Each row is a point. Each copy is the shape, with its points in the same order, turned, moved and blurred by noise. Some copies are also mirrored. Which?
In the rows, zero is written as 128.

Shape (9 x 3):
[[110 139 118]
 [129 135 180]
 [112 118 114]
 [ 93 159 113]
 [ 84 117 124]
 [122 105 159]
 [209 210 161]
 [169 108  96]
 [151 173  35]]
Copy 1:
[[ 90 110 118]
 [132 158 108]
 [ 98 101  92]
 [ 66 115 119]
 [ 90 117  75]
 [130 139  71]
 [156 136 223]
 [139  54 117]
 [ 72  38 169]]
Copy 1 is: mirrored
Copy 2:
[[123 108 122]
 [121 154 169]
 [143 102 121]
 [ 97  98 119]
 [130  86 140]
 [150 129 163]
 [ 82 233  98]
 [174 141  88]
 [116 117  21]]
Copy 2 is: only turned
Copy 3, 9 rows:
[[162 119 142]
 [ 95 143 170]
 [155 102 149]
 [179 142 146]
 [163 106 174]
 [117 108 168]
 [ 87 196  69]
 [113  69 109]
 [199 103  51]]
Copy 3 is: mirrored

Shape, 10 rows:
[[160 120 129 152]
 [169 121  98 123]
 [ 96 107 164 100]
 [ 57 137 128  78]
 [157  93 108 152]
 [144  90 149 166]
 [ 93 226  89 184]
 [153 137 135 156]
 [130  92 110 117]
 [169  93 130 132]]
Copy 1 (10 x 4):
[[133 114 100 133]
 [159  96 129 119]
 [ 95 170 149  98]
 [ 99 171 209 119]
 [124  86 111 119]
 [ 99 119  87 121]
 [137 127 174 249]
 [139 127 104 148]
 [117 110 146 100]
 [133 110 100  98]]
Copy 1 is: mirrored
Copy 2:
[[ 98 146 110 169]
 [137 148  91 179]
 [128  87 153 116]
 [165  91 135  71]
 [106 121  87 179]
 [ 78 111 116 172]
 [ 86 203  57  59]
 [ 96 153 114 157]
 [131 103 105 160]
 [119 124 119 195]]
Copy 2 is: only turned
Copy 3, 10 rows:
[[111 106 106 148]
 [ 84 142 109 134]
 [162 106 172 100]
 [180 155 160  65]
 [ 90  99  95 127]
 [119  73 115 139]
 [202 191  38 152]
 [130 114 105 160]
 [107 111 130  97]
 [ 89  97 135 140]]
Copy 3 is: mirrored
Copy 4 (10 x 4):
[[146 134  93 130]
 [152 103  85 100]
 [123 130 177 133]
 [ 78  95 185 100]
 [156 104  90 142]
 [149 136 106 167]
 [ 20 133  61  94]
 [128 144  85 126]
 [148  89 126 125]
 [173 120 105 133]]
Copy 4 is: only turned

Shape, 10 rows:
[[154 116 150 167]
 [130 115 141 148]
 [139 209 148 177]
 [ 83 203  92 167]
 [ 83 176 122 154]
 [171 135  90  67]
 [ 95 106 159 122]
 [143 110 146  82]
 [177 118  89  68]
 [171  99 108 157]]
Copy 1, 10 rows:
[[117  72 141 138]
 [121 101 132 137]
 [166  89 188 202]
 [155 141 152 236]
 [127 134 142 201]
 [196 142 132  86]
 [ 86 134 123 135]
 [132 136 151  81]
 [191 139 123  80]
 [156  73 102 121]]
Copy 1 is: only turned
Copy 2:
[[ 66 189 141  97]
 [ 87 162 134 103]
 [ 97 205 201 161]
 [ 97 132 193 194]
 [111 135 180 154]
 [120 179  55 161]
 [121 134 138  85]
 [133 171  88 100]
 [112 177  45 153]
 [ 47 177 100 117]]
Copy 2 is: mirrored
Copy 3 (10 x 4):
[[142  62 100 129]
 [131  88 115 141]
 [222  71 134 166]
 [200 127 121 219]
 [173 107 136 203]
 [144 167 134  88]
 [101  89 146 159]
 [107 118 152 105]
 [136 169 126  78]
 [137 100  70 110]]
Copy 3 is: only turned

Shape, 10 rows:
[[102  90 121 161 114 151]
 [149 156 145  41 138 103]
 [101 179 136 135  99  70]
 [138 201  80 164 137 143]
 [137 194 147 155 103 101]
 [166 115  65 127 131  97]
 [139 121  66 135  65 170]
 [ 60 199 125 165  56 167]
 [ 87 132  94 147 137 107]
 [124 130 177 137  88  67]]
Copy 1 (10 x 6):
[[177 119 100 107 121 133]
 [ 70 101 182 135  92  86]
 [127  75 198  79 119 171]
 [144 179 187 123 139 183]
 [149  94 208 129 137 182]
 [141 147 173  71 151  85]
 [213 159 158 111  80  99]
 [189 122 178 106  59 225]
 [135 131 130  62 124 159]
 [149  35 171 118 139 139]]
Copy 1 is: mirrored
Copy 2 (10 x 6):
[[ 97 128 147 128 155  97]
 [135 109  78  84  75 194]
 [106 203 104 103  82 139]
 [201 182 117 126 118 104]
 [143 207 138 114  97 157]
 [150 109 133 128  61  92]
 [138 123 119 203 127 108]
 [120 228  90 170 176 133]
 [116 154 106 100 117  81]
 [ 70 175 149 102  81 164]]
Copy 2 is: only turned
Copy 3 (10 x 6):
[[135 119 157 119 169 115]
 [ 71 169  83 106  39 111]
 [137 144  76  83 112  44]
 [176 126  48  98 128 134]
 [167 124  77 114  97  62]
 [ 85  89  68 136 122 131]
 [140  56 118  65 129 151]
 [206 126 124  31 140  81]
 [113 140  96  96 173  98]
 [116 127 134 121  93  33]]
Copy 3 is: mirrored
Copy 4 (10 x 6):
[[ 84 142  79 144 167 149]
 [137 120 204 134 100 102]
 [138 206 130 128  97 123]
 [171 130 102 125  99 194]
 [151 183 131  83 105 153]
 [176 128  97 178 152 100]
 [117  90  43 130 118 115]
 [ 67 174  70  92  65 186]
 [120 170 104 178 132 149]
 [118 200 129 101 144  85]]
Copy 4 is: mirrored

Shape (13 x 8):
[[158 105 185 148  31 114 146 163]
 [118 107 118  99 177  96 169 119]
 [179  79 143 143 172 139 162 152]
 [120  85 130  89 172  90 153 151]
 [152 154 153 124 144 185  43 146]
 [165 127 150 159 153  91 106 174]
 [131  87 197  99 119 130 123 122]
 [116 196 160 134 133 180  74  51]
 [ 44  80 127 139  79 104 115  91]
 [154  81 179 130 131 131 140 167]
 [ 46 156 166 153 125 158 140  90]
 [152 111 147 103 106 151 104 175]
 [135  85 135  16  75 114 161  37]]
Copy 1, 13 rows:
[[147 123 164 231  99 103  77 107]
 [ 74  86 100 114 151 112 117 134]
 [114  79  60 145  99 137 148 164]
 [ 86  68  99 116 146 148 100 130]
 [222 155 124 121 154 155 154 114]
 [179  85 132 136 105 137 112 185]
 [148 100  97 177 155 105 113  96]
 [202 201 109 103 194  58 159 109]
 [123 135 102  87 127  82  29  57]
 [146  84  95 166 107 131 121 126]
 [151 121 127  88 135  31 122  60]
 [146 127 128 157 114 163 123 116]
 [ 53 169  80 174 230 121  78  74]]
Copy 1 is: mirrored
Copy 2 (13 x 8):
[[135 191 231 135 147 121 158 104]
 [ 81  74 121 124 153 105 138 164]
 [158  89 131 148 194 125 144 123]
 [ 79  81 115 128 158 100 167 130]
 [151 153 104  47 155 151  80  70]
 [105 127 137 151 178 135  99  77]
 [119 112 173  82 152 149 171 107]
 [120 135 141  25 124 189  38 151]
 [ 90 103 185 109  31 119 131 129]
 [140 122 154 130 171 136 163 102]
 [100 135 135  92  71 196 110 172]
 [136 164 132  93 159 107 144  90]
 [ 93  91 206  19 141  63 169 197]]
Copy 2 is: mirrored

Shape, 13 rows:
[[115 122 164 180 171 109 186 106 157]
 [ 81  94  98 176 164  75  91 159 177]
 [ 80 166 164  93 102 148 156 107 130]
 [ 77 144 110 113 118 104 132 116  97]
 [184 156  93  86  94 104 104 114 161]
 [153 149  79  94 172 117 138 148 101]
 [168  60 156 128 160 136 110 143 186]
 [ 97 168  82 131 138 175 121 112 105]
 [102 125 173 209  85 137 194 153 142]
 [110 131 103 136 202  90 105 152 165]
 [115 125  99 213  88  87  99 135 115]
 [102 134 139 105 175 120 111 211 111]
 [168  55  70 175 111 193 161 154 170]]
Copy 1, 13 rows:
[[142 198 105 145 111  94 170 175 129]
 [150 154 156 175  26 154 190 116 139]
 [149 127 145  80 180 134 188 148 112]
 [139 108 112 122 135 152 202 104 119]
 [161  58 153 156 132 136  97 126 111]
 [109  93  82 117  98 166 119 123 128]
 [ 87 148 191 155  74  93 114 152 138]
 [149 137 116  89 144 169 144  81 156]
 [149 230 141 136 140 108 175 126  53]
 [139 134 126 146  47 167 157 155 160]
 [160 166 133 204 111 157 170  63  96]
 [ 78 134 140 107  77 202 167 146 109]
 [125 183 157 115  70  72  75  57 101]]
Copy 1 is: mirrored
Copy 2 (13 x 9):
[[152  96  88 112 189 182 131 177 132]
 [ 95 108 127  85 111 181 134 148 222]
 [104 100 116 122 161 147 160  66  63]
 [107  86 103 134 126 125 180  85 139]
 [140 145 208 165 110 117 146 116 135]
 [107 136 120 174  83 116 151 157 115]
 [145  88 162 119 103 182  44 142 152]
 [105 168  77 152 110 133 144  81 118]
 [ 84 123 101 118 249 148  97 125 155]
 [105 128 125 112  74 167 148 165 155]
 [120 145 120 113 172  84 132 113 231]
 [ 46 109 113  93  80 126 108 144 114]
 [116 150 126 216 151 182  36 117 196]]
Copy 2 is: only turned
Copy 3 (13 x 9):
[[183 116 120 190 112 116 172 135 174]
 [149  50  88 146 147 155 159 128 111]
 [133 158 141 140  55 143  96  93 126]
 [106 137 126 147  92 116 108 120  81]
 [ 82 159 140  64 160 142 118 126 147]
 [124 136 163 104 139 143 111 208 116]
 [205  80 142  78 153 116 148 104 174]
 [145 156 140 153 134 169  80 148  89]
 [149  99 157 221 110 126 114  70 177]
 [151  74 101 124 131 156 150 179 127]
 [116  94  93 182 190 119  91 101 109]
 [146  51 140 122  85 142  86 171 131]
 [188 108 224 153 206 153 134  95 133]]
Copy 3 is: mirrored
Copy 4:
[[122 164  85  83 171  92  51 109 143]
 [125  49  72  70 173 130  72  51 113]
 [ 80 175  70 134 120 131 128 127  87]
 [109 138  95 125 106 131 127  62  95]
 [163  90 123  85 108 123 169 153  80]
 [109  99 172 121 133  98 149  93 121]
 [164  91 112 107 226 142  89 146 106]
 [ 89 124  98 131 110 146 159  94 162]
 [137 144  16 155 146  67  62 119 139]
 [ 92  68 129  66 165 126  90  82 119]
 [176  74  57 120  89 118  78  69 139]
 [ 66  68 132 158 163 117  90  90  91]
 [190  86  63 141 218  94 163 118 183]]
Copy 4 is: mirrored

Shape, 15 rows:
[[159 103 132 140 142  66 111 106 101 143 165]
 [136 150 126 167  92 139 134 120 195 141 121]
 [114 124  95 162 132 104  55 102 164 136 161]
 [146 125 127  78 179 116 138 175 199 155 111]
 [116 139 155 142 128 179 124 104 131 108 117]
 [ 35 120 131  86 119 128  92 108 142 109 160]
 [120 109  86 127  95 137 126 124 107 120 142]
 [148  81 110 115 102 132  72  70  75 108 132]
 [104 207  90 143 128 124 122  96 118 141  95]
 [115  95 132 141 114 136 109 183 173 156  76]
 [ 65  90 134 113 137 134 143 107 164  82  96]
 [145 134 121 117 108 121 158 146 142 176  81]
 [ 87  54 116 108 139 185 136 143 121  95 110]
 [ 90 153 133 164 109  93  93 116 129  89 152]
 [127 158 117 143  95 136  55  80 103  25 110]]
Copy 1 (15 x 11):
[[183 173 173 152 136 151 136  74 110 168 119]
 [ 86 159 158 105  98 194 121 172 157 166 133]
 [106 163 145 158 100 148  75 103 105 183 102]
 [ 96 175 140  71  97 105 152 108 134  84 140]
 [119  93 140  93 151 145 122 163 129 165 107]
 [155 102 119 154  52  98  91 142 123 150  92]
 [163 136 116 139 130 167  89 118 164 134 129]
 [198 102 128 135 145 186  71  85  95 153 108]
 [ 85  77 149 154 125 167 140 103 167 151 140]
 [ 98 181 135  87  98 170 137 132 142 103  65]
 [147 103 107  57  86 117 121 122 157 176  83]
 [119 149 136 106 117 190 173 119 159 105 130]
 [168 127  64  67 141 126 109 131 159 130  88]
 [138 116 181 154  97 132  83 127 147 187  83]
 [142  64 192 110 148 174  28 102 141 177  93]]
Copy 1 is: only turned
Copy 2, 15 rows:
[[142 132 110 177 137  73 173 124 108 103 167]
 [171  97 148 106 149 125  86 151 155 104 148]
 [160  90  80 112 101  77 112 142  95 116 182]
 [146 128 112 161 102 164 144 205 190 139 131]
 [150  93 161 129 153 140  86 144  96 158 117]
 [107  79 108  79  95 120 148 115  95 189 117]
 [160 150 100 110 137 101 125 115 106 124 108]
 [136 170 115 135 127  53 105 137  52 144 115]
 [102  87  87 100 168 128  89 171 105  83 124]
 [150 147 138 138  87 170  86 139 157 120 153]
 [139  92 164 106  70 156 130 154  97 140  88]
 [116 146 140 148 140 132  98 151 175  90 111]
 [177 142 125 139  84 154 115 122  94 173  71]
 [138  89 120  93 137 131 145 114  67 114 172]
 [135 145 129  60 170 117 112 159   7 141 150]]
Copy 2 is: only turned

Shape, 18 rows:
[[123 113 133 149 162 141 146 132 130 126 210 141]
 [150 120 128  72 108 109 132 135 144 114  93 136]
 [162 129 159 144 126 142 149 144   7 109 118  57]
 [148 178 135 152 100 110  97 108 154 112  89  37]
 [112 113 134 144 111 140 102 118 141 114 100 111]
 [131 116 157 156  98 133 124 119 151  97 160 132]
 [130 150  17 125 126 144 106 105 125 132  80 126]
 [133 125 126 118  99  64 150 133 114 194 107 124]
 [145 140 147 160 201 140 136 119 143 133  78 125]
 [ 76 135 147 112 105 101 136 145 134  96 130 126]
 [127 128 146 150  96 108 126 136 147 147 100 142]
 [ 45 120 136 158 112 128 117 164 150 128  81 129]
 [159 104 139 143  96 107 141 104 155 173  83 121]
 [132 133  95  77 142 122 133 126 141 109 132 142]
 [132 156 114 128  96 145 151 113 129 108  88  74]
 [156 110  82 139 133 111 137 112 149 101  86 133]
 [116 158 152 140 119 115 124 190 144 123  81 138]
 [153 128 143 100 133 121 141 164 136 100 136  78]]
Copy 1, 18 rows:
[[167  89 112 107 141 123 133 111 109 113 192 137]
 [ 99 175 146 101  91 109 171 135 161 119 128 112]
 [149  85 167 234  95  99 136 154 145  65 112 110]
 [105 120 186 148 102 132  80 112 199 169 101  84]
 [105 126 149 115 126 134 119 123 152 135 102 150]
 [124 113 152 114 115 157 127  94 146 120 162 156]
 [123 117  91  86  85 149 128 193 144 168  66  90]
 [121 199 119 167  86 102 129 133 112 162 142 116]
 [168 164 132 116 175 131  94 150 170 104 113 106]
 [ 76 128 109 130 118 104 142 110 170 129 158 149]
 [110 175 136 128 104 137 105 128 144 138 139 153]
 [ 83 144 101 123 140 100  94 140 170 149 118 201]
 [146 200 155 133  96 140 122 115 134 155 108 136]
 [115 133 112  80 109 112 165 140 146 123 140  95]
 [131 120 135 138  76 120 121 122 197 134  92 112]
 [138 151 133 106 118 160 161 164 170 154 115 116]
 [ 94 169 136 123 113 103  90 166 184 117 154 151]
 [133 119 174 125 109  81 149 129 175 119 157 109]]
Copy 1 is: mirrored
Copy 2 (18 x 12):
[[102 115  97 135 119 123 179 142 102  87 195 108]
 [142 105 125  85 139  78 129 136 120 150  94 112]
 [150 193 227 135 113 107 148  99  66  88 130  91]
 [145  90 211  99 139 166 116  93 150 112 101 160]
 [117  88 153 144 135 122 128 128 102 142 113 150]
 [111  77 123 126 109 122 141 139  83  81 132 145]
 [115 119 121 140 151 169  72 114 149 188 111  67]
 [154 141 109 133  93  70 124  68 158 130 109 131]
 [154 120 133 161 212 126 161 124 134 114 135 132]
 [ 83 127 134 110 109  95 139 145 119 127 114 165]
 [147 108 107 141 120 104 121 114 120 120 106 163]
 [107 125 125 180 119 117 130 153 122 167 108 197]
 [175  79 118 150 122  97 134  75 136 122  89 127]
 [110 114 108  86 145 103 138 144 132 150 133  90]
 [130 121 174 116 123 156 140 120 126 131  75 115]
 [131  92 124 143 153 114  97 146 147 125 103  84]
 [157 149 118 122 140 111 120 154 123 134 108 189]
 [148 120 169  88 118 105 161 157 128 116 135 119]]
Copy 2 is: only turned
Copy 3 (18 x 12):
[[ 78 153  74 113 123 121 161 140 120 160 149  99]
 [189 134 127 143 147 119 126 125 122  97 137 155]
 [127 157 154 114  80  47  94 193  40 107 126  79]
 [130 121 181 168  61  95  74 117 172  88 120 115]
 [127 107 133 147  97 144 122 103 113  90 147 120]
 [109 131  99 144  88 102 147 105 133 125 177 124]
 [131 127 117 140 104 182  64  98  88 111  61 180]
 [135  86 122 184 165  77 132 151 119 115  90 135]
 [108 136 169 160 115 177 119 187 120 109 156 132]
 [111 146 103 145 151 105 132 102 127  60 154 118]
 [120  91 116 174 120 113 138 128 125  97 146 156]
 [ 83  85 116 146 130 147 140 107 113  33 137 134]
 [156  81 134 200 103 122 150 135 120 125 122 140]
 [156 158 104 124 151 146 110 115 129 119 123 144]
 [144 158 158 159  76 119 115 121 115  75 103 123]
 [160 135 102 172 103 164  93 141 116 106 128 143]
 [109 121 135 138 124 112 125 151 133  42 153 176]
 [158 149 130 105 108  99 128 156 150  98 136 108]]
Copy 3 is: only turned

Shape, 17 rows:
[[146 145 123 133  94  78 142 155 118 143 204 100]
 [140 100 161  50 130 164  90  82 118 143 108  97]
 [ 95 156  90 187 133  83 189 139  94 167 208 125]
 [175  89  76 105 135 106  85  78 117 166 128  81]
 [188  77  84  81 121 113 128 152  78 172  91  94]
 [164 153 208  92 156  99 143 119 150 126 144 171]
 [ 59 154 124 159  93  76 152 190 189  77 165 126]
 [136 142 160  28 181 161 120 121 139 167 101 146]
 [145 129  71 153  86  78 129 126 127 163 182 113]
 [164 141 155  74 168 197 116  94 110 111  96 189]
 [175 111 118 116 155 108  77 107  78 144  73  67]
 [159 211 188  87 136 177 205 106 157 119 122 145]
 [125 139 190  90 101 118 203 108 131  77 127 182]
 [ 54 116 171 104 108  69 181 124 156  74 114 116]
 [148  73 168 108 154 158 128 117 173 158  83 119]
 [166  68 106 123 141 132 100 144  85 147 166  58]
 [108 170 155 176  44  89 169 164  86 178 171 147]]
Copy 1:
[[141  97 193 112  89 144 110  92 158 103 170 102]
 [182 145  90 139  92 118 143  63 116 133  75 174]
 [119 118 192 138 163 178 104  72 144  82 196  43]
 [171 147 141 150 108 102 157  51 135 193 140 122]
 [173 120  79 177  66  88 127 100 112 166 175 109]
 [151  98 114  81 156 137 122  94 140  79 155 218]
 [117 131 161  38 137 122  72 132 209  72 120  65]
 [176 179  66 102 126 116 108  65  88  97 132 194]
 [148 126 204 150 115 127 109  94 171 138 174  81]
 [137 178  57 136 146 163 145 122 117 119 129 218]
 [138 125 101 149 104  72 198  78  96 170 137 124]
 [196 146 118  65 159 186 133 144  90  53 131 182]
 [179 101  81 102 162 171 115 137 187  45 124 158]
 [172  99  91  64 155 112 119  93 204  55  88  87]
 [170 121  78 105 159 114  93  86  98 172 100 163]
 [124 105 121 148  58 138 130  61 121 184 134  98]
 [118  84 197 174 141 128  82 136 142  34 154  88]]
Copy 1 is: mirrored
Copy 2:
[[124 199  75 137 121 111 175 143 148 168 121 158]
 [172  75 137 119  80 180 184 130  82 113 110 115]
 [ 59 217  93 128 154 135 181 146 145 136 178 139]
 [148 157 136 119 132 200 185 119  82 148  63  96]
 [ 92  98 108 122 139 182 157 145  88 154  32 139]
 [153 128 158  97 125  96 176 170 130  99 131 196]
 [154 157  99 119 124 114 114 137 247 170 188 111]
 [142  78 165  75  83 171 146 168  80 105 120 185]
 [126 203  81 132 147 147 161 104 136 167 104 127]
 [179  71 144 119 141 149 129 168  58  63 130 177]
 [121 124 166 147 114 163 169 150  93 105  39  77]
 [161 117 109 105  90 138 152 177 157  16 136 212]
 [158  86 125 149 160 128 189 160 182  91 155 218]
 [135  79 152 124 139 153 198 148 231 137 171 141]
 [162  62 140  51 143 145 180 128 120  96  85 110]
 [101 133  87 112 122 148 194 161  88 163  73  69]
 [ 65 181  74 163 112  67 169  86 165 137 142 164]]
Copy 2 is: mirrored

Shape, 15 rows:
[[168  71 109 121 184  91 132  88 163 114 150 109]
 [161 162 131 111 136  96 174 141 164 152 136 149]
 [151 137  81 164  97 136 160 156 146 154 129 190]
 [105 163 159  95 139  86 138 119  83 121 176 177]
 [112 117 155  98 106 128 155 170  83 157 138  97]
 [111 109 159 142 143 142 111 120 108  91  79  84]
 [ 93 127 136 175 121 177 197 144 148 140 188 133]
 [193 182 130 134 166 164  93 158 155 120  73 202]
 [ 82 104 140 132 163 174 168 147  95 165 179 145]
 [127 130 175 133  85 189 198  64  85 120  70 118]
 [134 183  71  61 157 134 102 112  96 113 102 143]
 [ 74 105 163 136 125 137 151 117 129 168  80 114]
 [157  82  93  60 134 118 105 183 205 100 192 169]
 [131 150 124 124 155 107 202 162 102 135  89 179]
 [152  58 188 148 107 155  98 153 145 158  79  89]]
Copy 1:
[[ 80  74 120 103 146  79 126  91 189 130  83 110]
 [189 114 143  81 109  87 125 141 146 139 116 126]
 [166 153 140 144 109 113 124 161 190 148 163 166]
 [188 133 126 115 121 120  64 143 137  85  51 122]
 [146 155 182 155 115  77 112 113  89  79 112 116]
 [ 79 112 100 144 108 125 140 108  90  68 125 117]
 [166 132 164 160 177  98 144 192 162  77 129 129]
 [154  86  75  86  51 115  77 149 157 114 206 145]
 [138 130 158 182 158  64  82 178 139  67 115 135]
 [165 102  94 186 166 144 158 100  63  92 144 177]
 [142  56 134 152  63 150  55 121 129 132  94 125]
 [ 94 142 127 142 147  99 128 161  64 118 123 149]
 [106  94 208  60  77  99  86 120 242  89  99 168]
 [180 124  97 146  78  66 122 162 128 135  98 162]
 [ 64 163 139 104 125  86 140  79  92  79 187 138]]
Copy 1 is: mirrored
Copy 2:
[[102  76 144 116 126 115 157  88  94 135 149  78]
 [148 108  81 119 160  99 165 129 120 137 102 143]
 [146  97  93 146 107  84 175 138 162 145 162 200]
 [134 164 141 167 173  89 117  91 181 152  81 133]
 [154 170 143 168 138 148 121 138 101 150 101 168]
 [ 83 155 131 135  98 128  71  94  86  95 125 156]
 [140 109 125 169 160 153 154 124 173  69 152 185]
 [137  79  69  91 109  35  64 154 137 140 125 172]
 [132 117 160 200 181 148 106 138 155 114 150 162]
 [132 166  72 223 123 100 108  75  65  50 122 182]
 [133 142 168 128 146   7 111 144  91 136 113 149]
 [ 78 144 116 168 162 146 103  91  80 128 125 204]
 [147  27 187 100  95 108 169 126 160 159  77 143]
 [109 131  69 181 137  87 133 182 125 140 105 150]
 [119 104 107 133  98 188  85  83  66 146 127 204]]
Copy 2 is: only turned

Shape, 18 rows:
[[109 126  64 132 149  89 138 102 125 111  90 143]
 [141 132 129 148 103 210 138 105 109 163 147  87]
 [ 88 213 154  82  86 143 138  39  43 198 145 179]
 [ 74 165  86 104 159 105 149 113 154  93  93  89]
 [112 187 141 136  47 172 146 136  99 137 170 147]
 [153 133 127  55  74 146 164  94  98 144 167 129]
 [ 67  98  90 136 131  82 102 124 174 137  74  97]
 [132 170  99 149 121 107 120  86 151 126 145  93]
 [145 143 125 137 155 150 103 159 124 120 125  99]
 [168 140 144 155 150 122 157 150 194 110  97 111]
 [182 149 134 127  62 182 153 130 103 118 114  75]
 [160 128 118 111  91 189 124 108 112 116 176 123]
 [107 163 134  72 122 113 144  86 108  75  99 160]
 [116 115 132 188  89 123 126 108 135  82  96  94]
 [ 96 151 124 141 121  94 100 125 150 121  99  92]
 [159 135 122 150 139  92 132 161 122 103 118  76]
 [140 130 174 130 115 139 137 115 128  89 146  93]
 [ 92 138 121 106  98 163 187  84  60 177 184 131]]
Copy 1 (18 x 12):
[[104 179 113 120 127 137 147 128 127 119 102 187]
 [131 102 101 236 162 131 103 159  97 122 175 147]
 [180 125  46 183 101 158  98  38  11 164 158 170]
 [111 138 125 116 170 107 148  92 161 155 113 180]
 [117  93  78 198 134 195 106 137  77 196 180 177]
 [181 135  82 197 176 219  99 106  99 132 147 169]
 [108 142 170 107 105 124 155 119 166 108 156 171]
 [131 171 112 148 168 121 142 141 114 160 183 188]
 [111 126 103 141 165 133 121 172 128 141 152 109]
 [158 133 131 147 155 133 176 208 160 172 125 140]
 [141 141 106 239 160 167  81 164 144 176 156 138]
 [133 122 106 196 193 188  89 164  81 135 155 160]
 [146 153 123 132 152 171 121  84  92 182  83 160]
 [ 88 167 171 188 133 143 154 158 128 172 153 153]
 [116 148 143 123 128 127 143 125 145 164 174 149]
 [107 173 100 151 161 151 155 165 166 158 156 116]
 [133 137 140 180 188 168 150 143 108 174 152 118]
 [132 106  52 223 154 182 138  79  66 111 156 177]]
Copy 1 is: only turned
Copy 2 (18 x 12):
[[129 138  53 137 145 108 133 130  77 161 174 155]
 [ 84 157 163 131 162 200 150 114 115 123 105 140]
 [ 65 194 115 165  57 183 157  61 118  84 123 249]
 [121 145  19 105 175 130 137 146  98 112 127 169]
 [ 94 205 143 142  84 186 128 155 144  99  94 153]
 [ 58 184 158  85 115 131 130 143  75  93 129 187]
 [170 106  50 150 153 129 150 149  54 109 137 124]
 [142 189  83  93 142 166 147 113  93 108 148 139]
 [133 110 127  98 168 167  93 135 130 130 139 128]
 [190 145 129  88 202 102 125 142 133 127 129 130]
 [ 81 203 177 115 184 176  93 156  97 118 106 149]
 [ 75 170 169  94 132 174 145 147 113 106 155 134]
 [ 84 164  76 137 125  98 106 125 125  84 175 190]
 [134 183  98 158 174 129 116 133  96 108 132  79]
 [159 130  70 130 155 149 118 121  80  91 128 134]
 [160 146  90  93 170 143  64 132 100 137 142 113]
 [ 98 165 124  97 162 130 107 118 120  79 129 113]
 [ 34 176 132 107  79 159 165 101  94 141  86 180]]
Copy 2 is: only turned
